Each row of a before or after table is a point. One or more steps were done to the points. Then noise was added and the rows were shuffled. The steps act on columns, c1 being the first. Write out the steps. A step turns or swaps two columns, mirrors them in a line or flattens them onto one, adds a multiple of one to another, or multiplies or shifts one. Angles are multiples of 10 degrees, from the lower column toward the higher: turns from -170 to 170, lines from 10 to 170 but not 90. Use the fewest steps. Two steps may share a column if one is a turn and the other turns, adds or multiplies; they go together, in the order done. Otherwise the lowest column goes first.

Before, 13 rows:
-0.25 +0.27
+0.22 -0.13
+0.18 -0.18
-0.12 +0.04
+0.44 -0.97
+0.12 +0.54
+0.59 +1.07
+0.10 -0.03
+0.75 -0.15
-0.01 +0.06
-0.03 +0.85
-0.02 +0.27
+0.16 -0.21
After, 13 rows:
-0.18 +0.17
-0.69 +0.26
-0.76 -0.93
-0.15 +0.21
-0.12 -0.84
+0.20 -0.31
+0.11 -0.08
-0.28 +1.02
-0.09 +0.22
-0.02 -0.28
-0.11 +0.10
-0.01 -0.05
-0.19 -0.53
Steps: turn c1 and c2 by 170 degrees

Before:
-0.33 +0.35 -0.41 +0.28 +0.19 -0.71 -0.15 +0.11
+0.28 +0.41 -0.27 +0.35 +0.66 -0.06 +0.47 +0.41
+0.27 +0.16 +0.36 +0.41 +1.03 +0.20 +0.16 -0.06
+0.24 +0.91 +1.05 +0.43 +0.50 -0.35 +0.55 +0.18
+0.10 -0.09 -0.07 +0.74 +0.12 +0.43 -0.16 +0.02
-0.50 +0.09 -0.47 +0.33 -0.07 +0.63 -0.11 -0.42
-0.08 +0.09 +0.28 -0.85 +0.48 -0.36 +0.22 +0.61
+0.11 +0.33 +0.52 -0.26 +0.30 -0.33 -0.26 +0.24
-0.47 +0.23 -0.55 -0.53 +0.39 +0.97 -0.31 -0.36
-0.33 +0.25 +0.55 -0.33 +0.35 +0.28 +0.01 +0.32
+1.25 +0.00 -0.57 +0.90 -0.25 +0.29 -0.32 -0.06
+0.08 +0.21 +0.26 +0.20 -0.23 -0.76 +0.12 -0.34
-0.09 +0.83 +0.66 +0.12 +0.26 +0.11 -0.21 -0.04
After:
+0.04 +0.41 +0.63 +0.21 +0.34 -0.73 -0.16 +0.09
+0.02 +0.12 +0.75 +0.26 -0.13 +0.55 -0.14 -0.42
+0.16 +0.37 +0.29 -0.44 +0.99 -0.06 +0.41 +0.38
-0.43 +0.23 -0.13 -0.46 +1.66 +0.22 +0.15 -0.04
-0.96 +0.95 -0.43 -0.37 +0.81 -0.35 +0.53 +0.18
-0.29 +0.28 -0.46 +0.41 +0.62 +0.34 +0.05 +0.34
+0.25 +0.11 -0.74 +0.47 +0.76 -0.36 +0.22 +0.61
-0.33 -0.09 +0.44 -0.45 +0.24 +0.47 -0.22 +0.07
-0.24 +0.13 -0.08 -0.23 -0.35 -0.79 +0.10 -0.38
+0.28 +0.08 +0.55 -1.50 -0.40 +0.23 -0.20 +0.00
-0.22 +0.35 -0.52 -0.03 +0.42 -0.31 -0.26 +0.20
+0.58 +0.26 +0.22 +0.66 +0.70 +0.97 -0.28 -0.38
-0.62 +0.82 -0.36 +0.00 +0.41 +0.17 -0.25 -0.03
Steps: turn c1 and c4 by -120 degrees; turn c1 and c3 by 130 degrees; multiply c5 by 1.6

Before, 10 rows:
+0.27 +0.21 +0.17 -0.04 +0.17 +0.37 +0.04 -0.36 -0.35 +0.08 -0.12 +1.01
-0.48 -0.18 +0.46 +0.20 -0.51 -0.88 -0.31 -0.22 -0.12 +0.30 +0.22 +0.43
-0.91 -0.07 +0.30 -0.10 +0.22 -0.04 -0.16 -0.34 +0.11 +0.15 +0.43 +0.24
+0.43 -0.88 +0.35 -0.28 -0.24 +0.30 -0.05 -0.10 +1.36 +0.08 -0.02 -0.13
-0.06 +0.19 +0.51 -0.09 -0.24 +0.53 -0.48 -0.12 +0.02 -0.03 +0.60 +0.11
+0.13 +0.46 -0.32 +0.02 -0.06 +0.01 -0.27 -0.41 -0.26 +0.54 +0.34 -0.18
-0.28 +0.46 +0.44 -0.58 -0.72 -0.26 -0.03 -0.08 -0.30 +0.56 +0.40 -0.16
+0.28 +0.35 +0.17 +0.05 +0.17 -0.06 -0.47 +0.55 +0.02 +1.43 +0.51 -0.07
-0.17 +0.35 -0.65 -0.03 +0.28 -1.05 -0.50 +0.34 +0.08 -0.05 -0.82 +0.58
+0.31 -1.40 +0.65 -0.10 -0.02 +0.54 -0.35 -0.19 +0.15 +0.40 -0.20 -0.07
After:
+0.12 -0.57 +0.23 -0.26 -0.28 +0.20 +0.55 -0.15 +1.39 +0.07 -0.16 -0.04
-0.46 +0.55 -0.22 -0.09 +0.77 -0.78 +0.18 +0.31 +0.04 -0.19 +0.63 -0.83
-0.01 +0.13 -0.03 -0.08 -0.11 +0.43 -0.25 -0.43 -0.37 +0.13 +1.05 -0.15
-0.40 +0.38 +0.31 -0.05 -0.55 +0.36 +0.24 -0.11 +0.00 -0.04 +0.03 +0.63
-0.21 +0.57 -0.25 -0.04 -0.08 +0.05 -0.04 -0.43 -0.09 +0.50 -0.12 +0.31
-0.49 +0.37 +0.67 -0.53 -0.46 -0.58 -0.31 -0.10 -0.03 +0.66 -0.15 +0.48
+0.05 +0.60 +0.08 +0.08 +0.17 +0.10 +0.16 +0.58 +0.72 +1.43 -0.11 +0.50
-1.18 +0.01 +0.29 -0.03 +0.30 +0.06 +0.13 -0.36 +0.16 +0.11 +0.30 +0.42
-0.01 -0.82 +0.39 -0.13 -0.33 +0.41 +1.17 -0.20 +0.37 +0.42 -0.07 -0.23
-0.75 +0.13 +0.94 +0.24 +0.07 -1.07 +0.38 -0.25 -0.01 +0.26 +0.45 +0.18
Steps: shift c1 by -0.30; mirror c2 and c7 in the line at 160 degrees; turn c5 and c6 by 30 degrees; add -0.5 times c6 to c3; add 0.5 times c10 to c9; swap c11 and c12
